Every row gives one point. Each copy is the shape, with its points in the same order, stretched, turned, moved and blurred by noise. Say if it was mirrored as well.
In the rows, 128 means zero.

Shape, 7 rows:
[[126 129]
 [110 154]
 [153 142]
 [195  90]
 [112 113]
 [145 115]
 [147 155]]
Copy 1, 7 rows:
[[121 125]
 [134 148]
 [144  96]
 [119  32]
 [102 141]
 [116  96]
 [152 109]]
Copy 1 is: only turned
Copy 2, 7 rows:
[[126 136]
 [118 108]
 [155 134]
 [173 198]
 [107 147]
 [137 156]
 [153 121]]
Copy 2 is: mirrored
Copy 3:
[[121 127]
 [153 135]
 [131 106]
 [ 79  77]
 [114 136]
 [106 114]
 [147 107]]
Copy 3 is: only turned
Copy 4 (7 x 2):
[[130 123]
 [139 157]
 [112 120]
 [103  66]
 [157 117]
 [130 103]
 [107 137]]
Copy 4 is: mirrored

Shape:
[[135 167 153]
 [129  63 121]
 [104 128 121]
 [166 170 140]
 [124 149 142]
 [148 105 105]]
Copy 1 (6 x 3):
[[139 132  82]
 [129 131 182]
 [105 133 118]
 [161 157  80]
 [127 128 101]
 [133 155 145]]
Copy 1 is: mirrored
Copy 2:
[[115 113 171]
 [142 131  86]
 [104 136 132]
 [155 125 173]
 [117 118 155]
 [159 146 116]]
Copy 2 is: only turned
Copy 3 (6 x 3):
[[179 130 148]
 [ 43 122 123]
 [130 117 112]
 [179 162 164]
 [154 123 137]
 [ 91 160 127]]
Copy 3 is: mirrored
Copy 4, 6 rows:
[[118 158  92]
 [151  69 121]
 [106 105 124]
 [136 168 113]
 [119 134 104]
 [148 104 144]]
Copy 4 is: mirrored

Shape, 10 rows:
[[100 139 107 118]
 [165 126 120 104]
 [144 176 117 128]
 [116 164 132  87]
 [ 83 130 116 124]
 [112 150  98 136]
 [166 116 151 137]
 [108  64  81 159]
 [141  72 149 145]
 [143  79 139 136]]
Copy 1, 10 rows:
[[128 168 122 103]
 [132 104  95 134]
 [168 163  89 122]
 [104 175  89 123]
 [107 169 139 104]
 [150 146 119  93]
 [146 112 125 183]
 [129  87 184  92]
 [111  94 153 181]
 [120  88 153 162]]
Copy 1 is: mirrored
Copy 2:
[[152 117 107 125]
 [133 148 155 125]
 [149 143 126  84]
 [137 155 105 125]
 [143 106  95 130]
 [161 113 117 104]
 [101 132 153 107]
 [147  65 145 138]
 [ 92 102 150 134]
 [101 108 151 136]]
Copy 2 is: mirrored

Shape, 7 rows:
[[109 109 153 122]
 [143 127 148 114]
 [129 161  69 137]
 [164 141  68 138]
 [108 130 161 105]
 [154 139 130 162]
 [134  98 156 140]]
Copy 1, 7 rows:
[[131 110 152  95]
 [143 130 115 107]
 [ 99 112 116 197]
 [143 119 111 203]
 [107 123 127  84]
 [156 163 141 153]
 [167 130 152  98]]
Copy 1 is: only turned
Copy 2, 7 rows:
[[116 148 168 147]
 [139 119 154 117]
 [ 89  83  83  99]
 [131  81  64 101]
 [112 137 193 125]
 [139  75 122 148]
 [139 137 152 162]]
Copy 2 is: mirrored
Copy 3:
[[154 112 108 145]
 [159 135 117 118]
 [ 88 154 147 123]
 [ 98 133 149  95]
 [157 150 100 152]
 [135 131 163 123]
 [159 108 136 143]]
Copy 3 is: mirrored
Copy 4:
[[121  99 139 150]
 [139 112 151 128]
 [119 180  72 131]
 [127 156  70 100]
 [134 110 160 152]
 [ 97 140 135 105]
 [115  86 138 121]]
Copy 4 is: mirrored

Shape, 11 rows:
[[137 106 120 162 157  60]
 [122 123 112 146 179 138]
 [122 120  98 102 114 159]
 [120 154 120 136 166  93]
 [137 143 136 145 146 122]
 [ 75  81 150 141 112  73]
 [147 130 149  73 113 138]
 [152 139 112 134 131 131]
 [145 173 117 120 151 121]
 [ 76  86 167 171 106  90]
 [152 134 118 108 160 162]]
Copy 1 (11 x 6):
[[129 141 161 167 195 173]
 [145 159 133 129 133 177]
 [161 112 137 120 116 102]
 [108 175 149 148 147 140]
 [121 156 122 157 129 148]
 [ 82  83 159 130 180 149]
 [126 114 166 149  88 113]
 [150 149 135 156 125 123]
 [130 185 147 156 117 120]
 [ 78  96 126 141 170 165]
 [161 144 143 138  99 147]]
Copy 1 is: only turned
Copy 2, 11 rows:
[[107 148 137  94 178 149]
 [118 115 138 128 120 190]
 [129 125 146 153  88 127]
 [120 162 104 119 147 166]
 [147 139 116 125 150 161]
 [ 79 102 103 122 153  86]
 [171 150 114 101 113 110]
 [153 142 141 130 135 153]
 [164 181 109 122 137 171]
 [108  78 107 135 158  99]
 [150 138 144 111 101 166]]
Copy 2 is: mirrored

Shape (9 x 6):
[[116 146 124 152 111 116]
 [152 176 139  97 131 110]
 [137 119 136 117 163 142]
 [164 112 125 110 135 125]
 [149 142  92  97 151 143]
 [ 84 181 100 138 102 152]
 [100 171 149 126  96 105]
 [118 125 124 142 139  90]
 [157 133 108 139 161 146]]
Copy 1:
[[103 156 133 144 117 144]
 [ 93 127 103  96  77 141]
 [130  96 130 113 120 122]
 [132 107  97 103 129 112]
 [157 131  97  99  72 142]
 [109 175 136 157  58 212]
 [ 66 153 138 132 104 178]
 [111 151 153 117 132 106]
 [149 122 114 133  88 109]]
Copy 1 is: only turned
Copy 2 (9 x 6):
[[131 163 128 125 114 125]
 [ 96 156 127 111  86 195]
 [116  96 115 120 136 134]
 [100  84 115 108 107 133]
 [ 60 111  99 118 124 132]
 [ 80 197 149 137 146 126]
 [136 192 152 102 110 169]
 [146 139  98  96 110 123]
 [ 99 103 101 142 124 116]]
Copy 2 is: only turned

Shape:
[[110 105 101 137 165 141 138 134]
 [112 110  76  93 155 139 149 117]
 [ 96 113 103  94 147 100 135 102]
 [ 93 105  73 116 142 121 100 143]
 [151 171 155 163 120 149 131 114]
 [161 136 161 170 145 114 131 118]
 [ 88 100 131  93 150 140 132 132]
 [165 163 161 131 172 122 131 129]
 [136 119 110 152 156 162  71  93]
 [198 139 167 142 122 134 123 129]
 [165 176 163 138 144 128 125 140]]
Copy 1, 11 rows:
[[155 129  78 115 135 139 148 118]
 [170 162  89 121  93 135 158 133]
 [165 145 119 100 115  96 137 125]
 [153 137  91 127 154  95 163 112]
 [120 145 132 153 103 141  71 137]
 [135 121 137 120 132 158 102 119]
 [121 125  87 102 111  90 135 128]
 [124 151 139 108 125 157  99 154]
 [132 191 116 129 132 130 112  75]
 [105 144 150 147  92 171 112 130]
 [112 141 140 133 122 145  89 158]]
Copy 1 is: mirrored
Copy 2, 11 rows:
[[ 77 118 126  93 144 121 168 122]
 [ 63 182 110 100 135 145 165 121]
 [111 187 113 111 172 154 153 131]
 [ 98 137  69  92 142 123 154 147]
 [153  65 159 140 104 151 154 123]
 [157  70 167 135 146 106 140 115]
 [110 149 135  68 158 152 147 137]
 [139  89 167 131 128 150 105  93]
 [142  88 113  82  97 105 187 106]
 [157  80 173 137 120 109 100 133]
 [152  72 162 140 123 158 101 111]]
Copy 2 is: mirrored

Shape, 11 rows:
[[141 108 118 110 163 109  93  99]
 [ 98 139 106 153 104 157 145 144]
 [132 133 119 145  92 173 127 119]
 [119 133 142 137  90 135 126 148]
 [172 127  93 163 125 179 168 164]
 [141 118  89 153 146 110  93 104]
 [132 153 140  92 174 149  96 129]
 [124 121 126 125 142 131 139  99]
 [161 166  98 112 121 159 159 148]
 [137 133 128 135 178  99 125 125]
 [162 185 134 136 145 163 154 141]]
Copy 1, 11 rows:
[[169 139 134 149  83 160 170  92]
 [125 133 130 145 172 100  74 164]
 [103 139 127 163 150  97 100 144]
 [104 129 121 150 172 109 110 178]
 [110  91 132 143 140  53  93 150]
 [168 121 140 172  90 155 133 126]
 [167 134 153 136 147 118 176  90]
 [135 148 136 139 101 134 134  95]
 [116  92 116 137 153  76 104 104]
 [156 110 156 128 113 152 154 114]
 [105 105 157 132 167  79 125 106]]
Copy 1 is: mirrored
Copy 2, 11 rows:
[[149 171 148 168 137 119 148 143]
 [111 100 110 100 144 117 154 131]
 [134 109 118  97 161 154 129 118]
 [108 110 118 114 123 117 116 127]
 [ 74 144 130  82 129 203 181  79]
 [134 178 177 136 147 115 170 140]
 [138 103 135 174  68 146 125 155]
 [152 137 113 121 146 122 151 115]
 [117 123  90  90  91 181 137 126]
 [120 156 152 143  87 111 163 121]
 [121 100 120  92  54 182 140 100]]
Copy 2 is: only turned

Shape:
[[131 117 139 112 110 199  95 105 139]
 [122 134 142 184 125  99 122 127 118]
 [120 136 140 114 101 111 128 130 100]
 [147  87 117 120 128 189 123 114 124]
 [101 129 120 227 115 119 111 139  87]
 [116 134 120 162 167 135 133  99 139]
 [107 107 110 166 129 106 117 128 130]
 [114 113 181 104 128 123 132 137 113]
 [127 140 134 105  70 116 158 134 113]
 [134 109  92 120 136 185 120  78 107]
 [117 159 119 122 123 129 136 156 115]
 [101 119 144 125  92 153 149 130 116]
 [145 144 174 103 108 124 154 151 122]]
Copy 1 (13 x 9):
[[ 99 171 156 127 156 146  94 110  84]
 [144 113 146 123 109  74 147 110 128]
 [131 123 153 104 133 129 149 133 128]
 [ 78 145 125 140 149 143 105 118  82]
 [133  95 157 137 122  54 171  77  95]
 [156 116 100 150 103 110 118  90 117]
 [141 130 108 127 122  92 162 118 109]
 [127 130 135  93 162 126 115 141 137]
 [113 122 166  75 105 131 159 136 128]
 [114 121 115 164 125 161 113 107  71]
 [120 134 143 116 140 131 149  87 140]
 [116 119 147  85 126 123 137 113  99]
 [103 134 167  83 134 126 118 127 156]]
Copy 1 is: only turned
Copy 2:
[[111  67 111 193 180 144  83 126 127]
 [ 87 143 188 148  99 121 143 145 131]
 [119 119 143 125 127 181 160 158 128]
 [115  75  88 169 141 133  77 105  97]
 [ 48 163 190 180  80 120 120 193  93]
 [ 95 144 145 136 136 122  87 108 142]
 [104 143 174 137 120 133 101 128  89]
 [ 93  81 140 110 155 175 169 120 136]
 [144  97 136 108 105 185 140 164 140]
 [115 115  82 180 143 161  68 114 109]
 [129 135 119 103 137 142 129 185 129]
 [ 96  81 133 127 131 183 104 153 127]
 [127  81 127  98 127 148 170 144 164]]
Copy 2 is: only turned
Copy 3:
[[ 42  74 150 118 133 154 144 132 146]
 [152 144 120 136 120  92 106  92 113]
 [143 140 124 109 138 149 127 112 108]
 [ 71  73 169 151 143 148 139 164 136]
 [132 160  74 176 128 100  70  84  81]
 [127 130 119 153 102  85 152 143 141]
 [141 118 107 133 149  89 121 115 109]
 [152  97 134 114  93 154 139 125 128]
 [135 154 139  94 157 167 111 134 114]
 [ 58 108 159 154 147 131 161 168 118]
 [139 150  99 134 132 158 131 109 142]
 [112 128 118 123 119 161 108 153 118]
 [153 128 150 113 109 170 122 127 156]]
Copy 3 is: mirrored
Copy 4 (13 x 9):
[[178 153 129 123  99 144  77 179 110]
 [116 121  79 146 119 132 169 114 105]
 [122 122 125  92 140  95 167 129 109]
 [154 123 157 146  92 147  97 172 127]
 [127 142  69 160  55 114 200  99 111]
 [114 148 105 163 134 163 111 122 141]
 [107 122 105 136 104 147 146 100 100]
 [109 141 125  98 130 120 163 173 120]
 [157  95 136  67 152 113 185 123 102]
 [161 147 167 166 121 128  85 140 135]
 [117 122 106  90 122 104 146 123 152]
 [159 141 124  89 104 141 174 146 117]
 [130  98 114  83 152 121 162 172 131]]
Copy 4 is: mirrored
